Every row gives one point. Any point is a mix of the corners, with weights that add up to 1. It lies inside the corners' shape when no weight is negative. Is each point inside? If not, which corners have a negative weight?
In the rows, zero is written as 128.

Corners:
(1): [172 177]
(2): [110  75]
(3): [ 90 103]
Points:
[167 170] => inside
[155 151] => inside
[89 64] => outside (1)
[112  80] => inside
[ 97 105] => inside

Corners:
(1): [ 37  89 167]
(2): [ 63 165 111]
(3): [148 101 181]
(4): [175 131 108]
Points:
[ 94 156 118] => outside (1)
[141 104 175] => inside
[ 80 119 160] => outside (4)
[ 69 136 130] => inside
[137 113 152] => inside
[ 50  98 160] => inside

Corners:
(1): [ 84 128 146 139 249 154]
(2): [216 170 118 125  83 152]
(3): [ 61  38 160  90 101  96]
(4): [ 57 178 174 102  98  95]
(5): [ 91 128 165 114 157  69]
(6): [ 70 115 168 155 101 112]
(7): [166 143  23 151  82 132]
Points:
[134 158 128 132 141 114] => outside (3)
[101 112 125 111 123 128] => outside (5, 6)
[ 79 119 161 147 108 111] => inside
[ 84 124 152 141 155 126] => inside
[128  78 119 120 112 133] => outside (4, 5)
[ 70 147 164 115 104 102] => inside
[144 148  85 138  54 129] => outside (1, 5)

Corners:
(1): [140 112  81 119 141  97 174  60 198]
(2): [164 171 160 116 164 116 147 124 110]
(3): [110  70 124  72 199 146 126 169 103]
(4): [122 122 139  90 138 140 129  31 166]
(5): [117 118 157 151 152  66 101 159  82]
(6): [121  97 190 146 150 110 159 165  92]
(7): [152 109 181 236 166 100  95 134  96]
(8): [146 100  74   7  66 177  67 188 154]
(9): [139 105  59  76  83 157 104 115 105]
(10): [ 96 183 119 145 131 150 142  99 154]
Points:
[143 128 133 141 135 108 132 108 135] => outside (3)
[138 136 145 141 114 124 101 135 100] => outside (1, 3)
[123 109 124  99 145 145 131 135 124] => outside (5)
[126 110 113  80 144 137 126 132 124] => outside (7)
[133 120 140 130 130 116 135 120 127] => outside (3)
[121 131 129 111 137 133 132  78 151] => inside
[137 127 153 144 145 104 120 125 132] => outside (3, 9)

Corners:
(1): [121 118  78 158 133 114 154 155 113 174 178]
(2): [125  93 131 122 132 159 153  70 200 131 174]
(3): [ 65  77 170 116  16 101 191 152  78 155  54]
(4): [151  86 154 158 130 180 137 144 155 103 168]
(5): [130 156 159  81 122 157 163 112 148 170 117]
(6): [126  85 132  97  99 154 172 156 184 108 200]
(7): [164 152 136 109 113 134  83 114 114 171 133]
(8): [147  98 187 147 162  97   7 138  77 165 136]
(9): [ 24 120  65 144 109 194 148 130 153  98 172]
(10): [173  93 109 136 157 103 143 133 152 105 158]
(11): [172 106 174 157 135 107 118  88  90 112 170]
(12): [138 238 173 163 111 107  76 125 102 128 131]
Points:
[ 98 113 142 129  82 127 182 127 115 139 106] => outside (6, 7, 8)
[112 107 149 113  87 133 159 138 130 140 130] => inside
[126 101 136 135 123 140 141 134 143 120 155] => outside (7)
[126 100 134 120 115 150 150 125 166 123 175] => inside
[131 141 133 142 120 128 126 131 130 137 157] => inside
[121 132 142 130 116 143 123 126 148 120 151] => outside (1, 11)
[125 111 147 129 109 129 129 116 128 142 139] => inside
[127 139 137 137 120 126 116 133 126 141 142] => outside (11)

Corners:
(1): [131 137 151 124 163 144 114 128 137 169 124 153 118 112]
(2): [100 136 170  60  59 123 138 118 145 107 136 140 104 139]
(3): [137 127 151 138 122 131 164 128  95 114 113 164 123 132]
(4): [107 138 160 118 107 121 149 118 146 175 185 189 143 159]
(5): [123 118  84 217  20 169 129 108 160 112 108  94 163 134]
(6): [ 99 139 109  13  99  67 109 142  98  47  91  91 108 112]
(7): [138  94 163 175 151 126 151  88 139 102 121 117 127  83]
(8): [ 97 171 145 153 186 111 123 130 148 192 112 128  91 128]
(9): [140 123 135 161 175 128 138 123 166 155 149 114 131 145]
(10): [156 100 120 178 187 132 138 133 130 159 139 137 103  90]
(11): [ 83 142 128   7  76  76  88 117  90  91 110  93 124 166]
(12): [137  79 105 199 111 131 122 124 176 135 100 165 101 107]
(13): [159 136 135 191 157 107 118 126 120 152 139 151 110 126]
(14): [108 110 163 115  69 145 153 126 161 145 111 104 165 116]
(15): [127  97 146 210 189 126 124 136 124 154 152 126 149 124]
Points:
[131 122 126 151 129 131 129 136 130 133 108 129 115 106] => outside (4, 7, 9, 11)
[121 129 140 123 137 118 121 125 130 138 133 120 128 127] => outside (3, 12)
[118 119 140 137 132 122 132 121 135 127 130 131 122 125] => outside (13, 14)
[118 132 146 114 144 107 123 127 133 141 135 135 115 127] => outside (3, 5)
[131 104 137 158 141 131 135 125 130 124 124 122 132 115] => outside (4, 8, 13)
